Rows are points. Examples show where two turns around zero, p and q, send a point. Where does a point land after both, in the order given? Backwards means that the second turn is done in reverse. Each puzzle has new turns, and all numbers are rounded.
In the rows, zero is written as 128.

Turn p:
[166 158] -> [175 139]
[ 79 138] -> [ 88 158]
[129 116] -> [124 117]
[138 100] -> [125  98]
Turn q:
[143  87] -> [167 148]
[ 87 160] -> [101  84]
[102 120] -> [139 103]
[142 125] -> [129 142]
[165 147] -> [105 163]
Where do these land?
p, then q backwards: [114 166] -> [168 120]
q, then p: [105 103] -> [145  98]
q, then p: [166 116] -> [151 160]

Turn p:
[154  97 131] -> [104 100 145]
[ 65 127 135] -> [153 180 155]
[110 135 151] -> [155 134 140]
[121 106 123] -> [114 134 146]
[188 167  97] -> [109  95  60]
[129 136 131] -> [135 127 123]
Turn q:
[137 104  63] -> [143 187  94]
[126 110 160] -> [ 97 108 129]
[108 160 112] -> [156 139 156]
[142 152 173] -> [130  76 137]
[127 113 132] -> [114 130 123]
Where do these land?
p, then q: [162 140 139] -> [111 152 105]
q, then p backwards: [152 151 174] -> [176 123 158]
p, then q backwards: [ 89 142 129] -> [117 135  89]
q, then p: [97 86 96] -> [169 159  94]
p, then q: [140 120 101] -> [125 148 151]

Turn p:
[118 148  91 127] -> [151 139  94 120]
[131 131  88 138] -> [165 132 112 120]
[112 142 179 127] -> [ 80 126 132 156]
[143 103 118  97] -> [128 128 145  88]
[ 99 109 198 149] -> [ 77  86 150 170]
[165 134  95 130] -> [166 157 137 115]
Turn q:
[126 129 105 106] -> [105 117 109 124]
[ 81 160 157 152] -> [140 116 184  93]
[129  99 109 151] -> [116 131 138 167]
[153 148 165 135] -> [165 155 127 109]
[135  84 142  73] -> [151  86  77 145]
[144 147  89 150] -> [ 91 163 132 131]
Where do these land?
p, then q: [132 143  80 138] -> [110 163  95 127]
p, then q backwards: [150 103 181  89] -> [ 86 164  91 159]
p, then q: [127 122  89 172] -> [132 172 104 159]
q, then p: [123 165 149 128] -> [101 152 134 105]
p, then q backwards: [108 107 141 112] -> [102 135 113 111]

Turn p:
[ 71 161  70  80 156 135] -> [197 122 155  77 174 104]
[148  96 122 130 101  98] -> [117 160 102 118  96 142]
[129 142 162 173 119 112] -> [108 127 159 163 100 147]
[145  82 166 153 107 146] -> [ 61 132 113 139 110 123]
[148 161 100 112 144 141] -> [162 108 113 130 157 145]
[138 129 135 156 169  95] -> [138 163 140 175 134 133]
[107 124 162 112 123 140] -> [115 109 137 126 115  93]
[107 109  73 137 110 136] -> [124 151 135  76 149 150]
[158 149 162  99 124 150] -> [130  80  99 149 118 115]
Turn q:
[108 135 142 120 169 133] -> [131 164 148 136 123 104]
[ 62 162 103 148 139 108] -> [ 62 158 139 109  93 116]
[125 140 111 155 167 133] -> [106 164 148 139 143 142]
[133  88 138  90 125  86] -> [164 132  79 143  97 120]
[146 130  79 112  74 169] -> [114  85  98  82 178 131]
[155 104 164 144 117 144] -> [154  95 142 162 139 133]
[166 137 158 127 106 123] -> [164  98 142 125 122 150]
Where do these land?
q, then p: [105 129 138 135 125 162] -> [130 153 143 144 111 106]
p, then q: [137 139  86 162  58 121] -> [141  94 133  97 174  68]
q, then p: [156 129 102 119  87 102] -> [120 124  96  87 160 125]
q, then p: [116 108 132 134 135  59] -> [114 105 140  88 118 181]
p, then q: [122 147 140 131 167 182] -> [128 166 126 187 120 125]
p, then q backwards: [114 110 103  86 133  70] -> [130 137 137  63 164 103]
p, then q: [128 159 142 140 162 157] -> [128 143 139 182 130 134]
q, then p backwards: [151 100 136 125 151 170] -> [127 142 118 125 185 138]
q, then p backwards: [123 132 173 119 134 129] -> [104 151 148 117 135 105]
